Rows are points. Any point is a mix of the corners, with weights that add up to 1. It lies inside the corners' shape when no weight is negative. Is each point inside? If not, which corners have a negative weight?

Corners:
(1): [-0.01  0.34  0.39]
(2): [-0.69  0.04  0.18]
(3): [ 0.48  0.29 -0.52]
(4): [-0.40 -0.40 -0.17]
Points:
[ 0.26  0.26 -0.23] -> inside
[-0.52 -0.26  0.11] -> outside (3)
[ 0.16  0.28 -0.02] -> inside
[ 0.29  0.24 -0.39] -> inside
[ 0.35  0.25 -0.39] -> inside
[-0.50 -0.05  0.04] -> inside
[-0.31 -0.13 -0.23] -> outside (1)
[-0.54  0.06  0.12] -> inside

Corners:
(1): [ 0.37  0.28 -0.04  0.22 -0.59  0.12 -0.10 -0.22  0.34]
(2): [ 0.38  0.09  0.07  0.02 -0.03 -0.65 -0.05  0.19 -0.53]
(3): [-0.17 -0.62 -0.23  0.08  0.15  0.64  0.12 -0.99  0.72]
(4): [ 1.11  0.10 -0.36 -0.08  0.06  0.13 -0.16  0.43  0.33]
(5): [-0.49 -0.47  0.60 -0.74  0.31 -0.03  0.23 -0.72  0.47]
(6): [-0.83  0.21 -0.11  0.10 -0.19  0.00  0.58  0.07  0.19]
(7): [ 0.00  0.84  0.11  0.18  0.60 -0.09 -0.34 -0.32  0.24]
(8): [-0.20  0.48 -0.16 -0.03 -0.25 -0.18 -0.32  0.33 -0.29]
(9): [ 0.55  0.55  0.00 -0.36  0.04  0.41  0.00 -0.09  0.02]
(10): [ 0.15 -0.57  0.01  0.59  0.08  0.35  0.11  0.26  0.08]
Points:
[ 0.22  0.08 -0.01  0.03  0.07  0.18 -0.10 -0.34  0.30] -> outside (6)
[ 0.28  0.16 -0.03 -0.03  0.01  0.00 -0.23 -0.03 -0.01] -> outside (6)
[ 0.13  0.04 -0.08 -0.09  0.04  0.36  0.07 -0.37  0.29] -> inside
[-0.10 -0.34 -0.10  0.01  0.12  0.40  0.08 -0.66  0.50] -> inside
[-0.04  0.42  0.02  0.00  0.16  0.05 -0.02 -0.14  0.15] -> inside
[ 0.03 -0.09 -0.12  0.04 -0.05  0.29  0.00 -0.41  0.35] -> inside
[-0.06  0.23 -0.05 -0.09 -0.06  0.05  0.04 -0.27  0.20] -> outside (10)

Corners:
(1): [-0.05 -0.23 -0.26 -0.52  0.31 -0.46  0.52  0.38 -0.12 -0.13  0.34 -0.16
  0.13  0.09]
(2): [-0.05 -0.40  0.14  0.42 -0.56 -0.35  0.31 -0.55 -0.63  0.37  0.49  0.06
  0.42  0.68]
(3): [-0.32 -0.22 -0.35  0.31  0.44  0.59  0.40  0.31 -0.54 -0.30  0.18  0.19
  0.61  0.57]
(4): [-0.24 -0.41  0.56 -0.11  0.47  0.00 -0.15  0.15  0.17 -0.57 -0.36 -0.58
 -0.09  0.50]
(5): [-0.06  0.09  0.54  0.21  0.33  0.41 -0.15  0.62  0.42  0.21  0.29 -0.11
 -0.20  0.34]
(6): [-0.27  0.34 -0.26 -0.32 -0.37  0.52  0.60 -0.35  0.17 -0.04  0.47 -0.04
 -0.26 -0.16]
(7): [-0.06  0.29 -0.24  0.49  0.39 -0.55 -0.58 -0.31 -0.68  0.33  0.32  0.24
 -0.32  0.44]
(8): [-0.48 -0.12 -0.33 -0.44  0.32 -0.51 -0.44  0.06 -0.23  0.33 -0.09  0.35
  0.28 -0.53]
(9): [-0.80 -0.41 -0.38  0.11 -0.61 -0.31 -0.44 -0.09 -0.40  0.30  0.24 -0.44
  0.09  0.12]
(10): [ 0.46  0.38  0.23  0.15 -0.39  0.25 -0.34  0.69  0.43  0.09 -0.38 -0.01
  0.49 -0.54]
(11): [ 0.11 -0.33 -0.02 -0.08  0.52  0.30  0.01  0.65  0.59 -0.44  0.21  0.40
 -0.32 -0.65]
(12): [ 0.08 -0.51 -0.16 -0.34 -0.36  0.13  0.16 -0.28  0.31  0.46 -0.15 -0.58
 -0.34 -0.09]
(13): [-0.79  0.13  0.18  0.46 -0.39  0.63 -0.07  0.23 -0.67 -0.08 -0.61 -0.09
 -0.13  0.03]
(14): [-0.05  0.78 -0.38  0.07 -0.32  0.43  0.30  0.43  0.55  0.15 -0.60  0.44
  0.19  0.26]
(15): [ 0.27  0.45  0.07  0.57  0.15 -0.03  0.73  0.27  0.18  0.05 -0.25  0.03
  0.68 -0.11]
Points:
[-0.03 -0.29 -0.01  0.08  0.30 -0.27  0.13  0.04 -0.02  0.09  0.24  0.03
  0.15  0.32] -> outside (6, 10, 13)
[-0.30  0.18 -0.05  0.14 -0.19  0.30 -0.09  0.00 -0.22  0.21 -0.31  0.13
  0.13  0.23] -> outside (1, 9, 11, 15)
[-0.20 -0.03 -0.01  0.25 -0.01 -0.14 -0.10 -0.01 -0.35  0.21  0.02 -0.10
  0.14  0.43] -> outside (6, 11)
[-0.09 -0.07 -0.09  0.13  0.15  0.08  0.02  0.21 -0.07 -0.05  0.10  0.09
  0.08  0.05] -> inside
[-0.22  0.04  0.04 -0.01 -0.38  0.20  0.09  0.26  0.15 -0.01 -0.33 -0.04
  0.04 -0.35] -> outside (3, 5, 7)
[-0.29 -0.09 -0.06 -0.28 -0.04  0.35  0.12  0.29  0.27 -0.16 -0.10 -0.18
 -0.04 -0.11] -> outside (2, 7, 15)
[-0.27  0.08  0.17  0.18 -0.38  0.02 -0.18 -0.26 -0.29  0.31 -0.07 -0.33
 -0.19 -0.05] -> outside (1, 3, 11, 14)
[-0.10 -0.06  0.02  0.13  0.07 -0.01  0.00  0.25 -0.05  0.05 -0.10 -0.05
  0.21  0.12] -> outside (6)

Corners:
(1): [-0.06  0.12  0.08  0.12  0.30  0.47 -0.44  0.14  0.60  0.51 -0.39 -0.48
  0.61  0.10  0.70  0.23 -0.10  0.05  0.02  0.35]
(2): [-0.10  0.73 -0.15 -0.41  0.39  0.47  0.21 -0.15  0.94  0.52 -0.05 -0.15
 -0.15  0.64  0.40 -0.38 -0.55  0.65 -0.27 -0.03]
(3): [ 0.20 -0.12 -0.29  0.64  0.05 -0.10 -0.15  0.42 -0.35 -0.32 -0.36  0.08
 -0.34  0.07  0.04  0.35 -0.28 -0.29  0.37 -0.32]
(4): [-0.63 -0.73 -0.11 -0.04 -0.41 -0.39  0.51 -0.14 -0.04 -0.20  0.09  0.14
 -0.09 -0.11 -0.66 -0.11  0.20  0.77 -0.29 -0.13]
(5): [-0.65 -0.37  0.10  0.40 -0.54 -0.08  0.48  0.11  0.25 -0.34  0.05 -0.33
 -0.32  0.14  0.16 -0.04  0.15 -0.61  0.28 -0.17]
(6): [-0.07 -0.12 -0.15  0.27 -0.46 -0.23  0.04 -0.07  0.07 -0.07  0.66 -0.10
 -0.86  0.29  0.09 -0.11  0.54  0.19 -0.59 -0.27]
(7): [-0.30  0.26  0.26  0.29  0.21 -0.16  0.44  0.58  0.04 -0.11  0.01  0.06
 -0.44 -0.32  0.16  0.07  0.42 -0.02  0.09 -0.25]
(8): [-0.16 -0.15  0.02  0.23 -0.40  0.30  0.24 -0.05 -0.39 -0.20 -0.05  0.11
 -0.61 -0.37  0.25 -0.15  0.37 -0.04  0.20 -0.32]
(9): [ 0.15  0.13  0.03  0.24  0.07  0.62 -0.34  0.68  0.12  0.04 -0.44 -0.83
 -0.22 -0.02  0.29 -0.24 -0.38  0.06 -0.06  0.40]
(10): [ 0.36  0.11  0.36  0.22 -0.33  0.02  0.40  0.66 -0.48  0.10 -0.02 -0.20
  0.12  0.50 -0.20 -0.04  0.02 -0.21  0.21 -0.03]
(11): [ 0.06 -0.37  0.14  0.38 -0.42 -0.21 -0.20  0.82  0.14 -0.15 -0.19  0.28
 -0.45  0.14  0.32 -0.03 -0.25 -0.17  0.30  0.31]
(12): [-0.39 -0.16  0.06  0.75 -0.18 -0.32  0.56 -0.44  0.21 -0.46  0.36  0.06
 -0.46  0.09 -0.49 -0.57  0.52  0.81 -0.06  0.03]
(13): [-0.24  0.19 -0.45 -0.32 -0.11 -0.20 -0.38 -0.17  0.70 -0.15  0.18 -0.29
  0.32  0.05 -0.26 -0.75  0.41  0.26 -0.38  0.07]
(14): [-0.29 -0.20  0.56 -0.18  0.09  0.30 -0.40  0.36 -0.17  0.16 -0.12 -0.34
 -0.08  0.13  0.29 -0.28 -0.15 -0.19  0.53 -0.31]
(15): [-0.13  0.43  0.17  0.30  0.19  1.15 -0.38  0.48  0.48  0.52 -0.31 -0.08
 -0.04  0.28  0.42  0.03 -0.45 -0.15 -0.44 -0.61]
(16): [-0.32  0.38  0.12  0.43 -0.05  0.23 -0.43  0.34 -0.12  0.42 -0.13 -0.20
  0.12 -0.32  0.79 -0.15 -0.70 -0.37  0.14 -0.15]
(17): [-0.29 -0.43 -0.50  0.11 -0.38 -0.22  0.05 -0.20  0.74  0.52 -0.15 -0.43
  0.01  0.05 -0.41 -0.64  0.48  0.62 -0.04 -0.35]
(18): [-0.07  0.08  0.22  0.07 -0.21 -0.30  0.39 -0.48  0.12  0.18 -0.05  0.10
 -0.64  0.10 -0.82 -0.27  0.52  0.11 -0.51  0.00]
(19): [ 0.24  0.12  0.38  0.45 -0.81 -0.51  0.37  0.21  0.15 -0.64  0.14  0.15
 -0.59 -0.33 -0.25  0.14  0.21  0.37  0.09 -0.19]
(20): [ 0.54  0.07 -0.01  0.19  0.31  0.96 -0.24  0.72  0.33  0.51  0.05 -0.31
  0.44 -0.50  0.48 -0.03 -0.94 -0.43  0.35  0.02]
(21): [ 0.46  0.38  0.21  0.04  0.55  0.42  0.09  0.02  0.52  0.45 -0.44 -0.27
 -0.02  0.30  0.83 -0.43 -0.49  0.16 -0.82 -0.48]
Points:
[-0.05  0.04 -0.04  0.14 -0.12  0.14  0.03  0.17  0.17  0.19 -0.03 -0.24
 -0.17  0.03  0.07 -0.23 -0.04  0.01 -0.10 -0.31] -> outside (1, 11, 12)
[-0.11 -0.10  0.08  0.21 -0.23 -0.20  0.22  0.18 -0.07 -0.25  0.07 -0.06
 -0.34 -0.06 -0.05 -0.16  0.04  0.07  0.05 -0.07] -> outside (1, 15, 17)
[-0.14 -0.04  0.03  0.27 -0.18  0.17  0.01  0.23  0.17  0.05  0.02 -0.14
 -0.18  0.00  0.03 -0.11  0.01  0.02  0.07 -0.11] -> outside (21)
[-0.01 -0.52  0.06  0.23 -0.38 -0.24  0.16  0.34 -0.48 -0.47  0.10 -0.05
 -0.41 -0.29 -0.18 -0.30  0.34  0.19  0.33 -0.20] -> outside (1, 2, 5, 15, 16, 18)
[-0.07 -0.13  0.07  0.25 -0.09  0.19  0.17  0.23  0.26  0.10 -0.12 -0.22
 -0.17  0.11  0.14 -0.09  0.00  0.14  0.01 -0.18] -> outside (13, 16, 18)
[-0.05  0.05  0.07  0.21 -0.14  0.01  0.13  0.07  0.08  0.06 -0.03 -0.08
 -0.28  0.11 -0.08 -0.16  0.07  0.07 -0.10 -0.10] -> inside
[-0.15  0.07  0.21  0.42 -0.16 -0.08  0.11  0.20  0.02  0.12 -0.09  0.18
 -0.38  0.09  0.31  0.05  0.01  0.31 -0.05 -0.44] -> outside (5, 9, 13, 18, 20)
[-0.31 -0.03 -0.06  0.18 -0.04  0.00 -0.06  0.17  0.48  0.02  0.09 -0.08
 -0.02  0.04  0.18 -0.12 -0.08  0.30  0.03 -0.08] -> outside (8, 9, 10, 18, 21)

Corners:
(1): [ 0.17  0.13 -0.13  0.52 -0.71  0.04 -0.33 -0.29  0.19 -0.28  0.49  0.11
 -0.24 -0.16  0.11 -0.24  0.05  0.44 -0.53  0.54]
(2): [-0.12  0.11  0.25  0.33 -0.26 -0.31 -0.26 -0.38 -0.46 -0.01 -0.54 -0.51
 -0.12  0.04  0.27  0.56 -0.54  0.58  0.36 -0.48]
(3): [-0.29  0.09 -0.08  0.22 -0.40  0.21  0.10 -0.42  0.75 -0.06  0.06  0.59
  0.07 -0.24 -0.43  0.00  0.20  0.33 -0.18 -0.03]
(4): [ 0.43 -0.20 -0.12 -0.05  0.00  0.11 -0.70 -0.17 -0.09  0.02  0.11 -0.12
 -0.64  0.00  0.08 -0.13 -0.04  0.14  0.12  0.30]
(5): [ 0.44 -0.17 -0.31  0.32  0.20 -0.02 -0.78  0.54 -0.13  0.43 -0.07 -0.33
 -0.05  0.41 -0.12 -0.13 -0.22 -0.47  0.15  0.24]
(6): [-0.19  0.00  0.25  0.38 -0.55  0.17 -0.04  0.17  0.06 -0.48  0.05  0.33
 -0.05  0.50 -0.51  0.39  0.34 -0.34 -0.36 -0.17]
(7): [ 0.28 -0.06  0.60 -0.18  0.09  0.41 -0.17 -0.01  0.99  0.32  0.44 -0.11
 -0.43 -0.81 -0.43 -0.35  0.16  0.08 -0.07  0.70]
(8): [ 0.29 -0.67 -0.16  0.39  0.17 -0.03 -0.48  0.75  0.64  0.22  0.83 -0.17
 -0.36  0.21  0.31 -0.57  0.12  0.21 -0.08  0.70]
(9): [-0.08  0.43  0.20  0.51 -0.30 -0.07  0.06 -0.21 -0.32 -0.10 -0.15  0.59
 -0.01  0.02 -0.56 -0.03  0.06  0.25 -0.19 -0.37]
(10): [-0.39  0.46  0.38  0.65  0.08  0.30  0.53 -0.22  0.56 -0.12  0.57  0.40
 -0.35  0.02 -0.44  0.45  0.12  0.38 -0.37 -0.51]
(11): [ 0.26 -0.26 -0.24  0.15  0.08 -0.46 -0.65  0.46  0.06 -0.31  0.10  0.12
  0.09  0.34  0.04  0.03 -0.65 -0.23 -0.15  0.00]
(12): [ 0.12 -0.51 -0.19  0.22  0.26  0.05 -0.88  0.86 -0.12 -0.02 -0.13 -0.78
 -0.61  0.05  0.00 -0.52 -0.43 -0.32  0.27  0.19]
(13): [ 0.06  0.27  0.01  0.24 -0.31 -0.26 -0.23 -0.43  0.36  0.18  0.69  0.13
 -0.61 -0.20 -0.03 -0.09  0.26  0.47  0.37  0.60]
(14): [ 0.35 -0.34 -0.35 -0.12 -0.24 -0.39 -0.44  0.18 -0.54  0.42  0.15 -0.49
 -0.27  0.13 -0.02 -0.35 -0.49 -0.16  0.03 -0.06]
(15): [ 0.05  0.53  0.26  0.05 -0.24  0.33  0.41  0.00  0.18 -0.58 -0.04  0.54
  0.06  0.29 -0.22  0.02 -0.20  0.00 -0.55 -0.21]
(16): [ 0.26 -0.10  0.30  0.36  0.32  0.09 -0.02 -0.36 -0.13 -0.28 -0.12 -0.35
  0.13  0.01 -0.01  0.03 -0.51  0.18  0.54 -0.15]
(17): [ 0.11  0.50  0.17  0.22 -0.07  0.28  0.04  0.22 -0.23 -0.60 -0.05 -0.20
  0.27  0.36 -0.88  0.20  0.08  0.08 -0.48 -0.46]
(18): [-0.11  0.15  0.32  0.06 -0.39  0.53  0.03 -0.17  0.01 -0.40  0.60  0.25
  0.03  0.12 -0.51  0.46 -0.34  0.42  0.04 -0.16]
(19): [-0.10 -0.18  0.11 -0.12  0.32 -0.24 -1.07  0.33  0.01  0.02  0.35 -0.66
 -0.01  0.58 -0.13 -0.44 -0.52 -0.35  0.01  0.29]
(20): [ 0.39 -0.46 -0.11 -0.09 -0.34 -0.08 -0.70  0.53  0.06  0.23  0.41 -0.25
 -0.24 -0.28  0.36 -0.57 -0.09 -0.18  0.24  0.13]
(21): [-0.12 -0.37 -0.37  0.26  0.15  0.00 -0.60  0.48 -0.49 -0.21  0.00 -0.29
 -0.04  0.13  0.09 -0.09 -0.08 -0.39  0.04  0.43]
Points:
[ 0.14  0.02  0.00  0.12 -0.22  0.21 -0.26  0.23  0.16 -0.20  0.13  0.13
 -0.03  0.24 -0.42 -0.13 -0.10 -0.11 -0.38  0.07] -> outside (2, 10, 13, 16, 20, 21)
[-0.03  0.08  0.11  0.29 -0.18  0.04 -0.08 -0.03  0.10 -0.17  0.17  0.02
 -0.10  0.02 -0.19 -0.01 -0.13  0.19 -0.12 -0.05] -> outside (4, 5)
[ 0.02 -0.03  0.03  0.31 -0.12  0.15 -0.41  0.33 -0.16 -0.16  0.19 -0.17
 -0.14  0.30 -0.11  0.02 -0.12 -0.04 -0.12 -0.02] -> outside (3, 7, 11, 13, 14, 16)
[ 0.13 -0.06  0.04  0.14 -0.15  0.02 -0.37  0.03 -0.15  0.02  0.15 -0.21
 -0.27 -0.03 -0.05 -0.15 -0.18 -0.02  0.04  0.16] -> outside (3, 8, 11, 17)
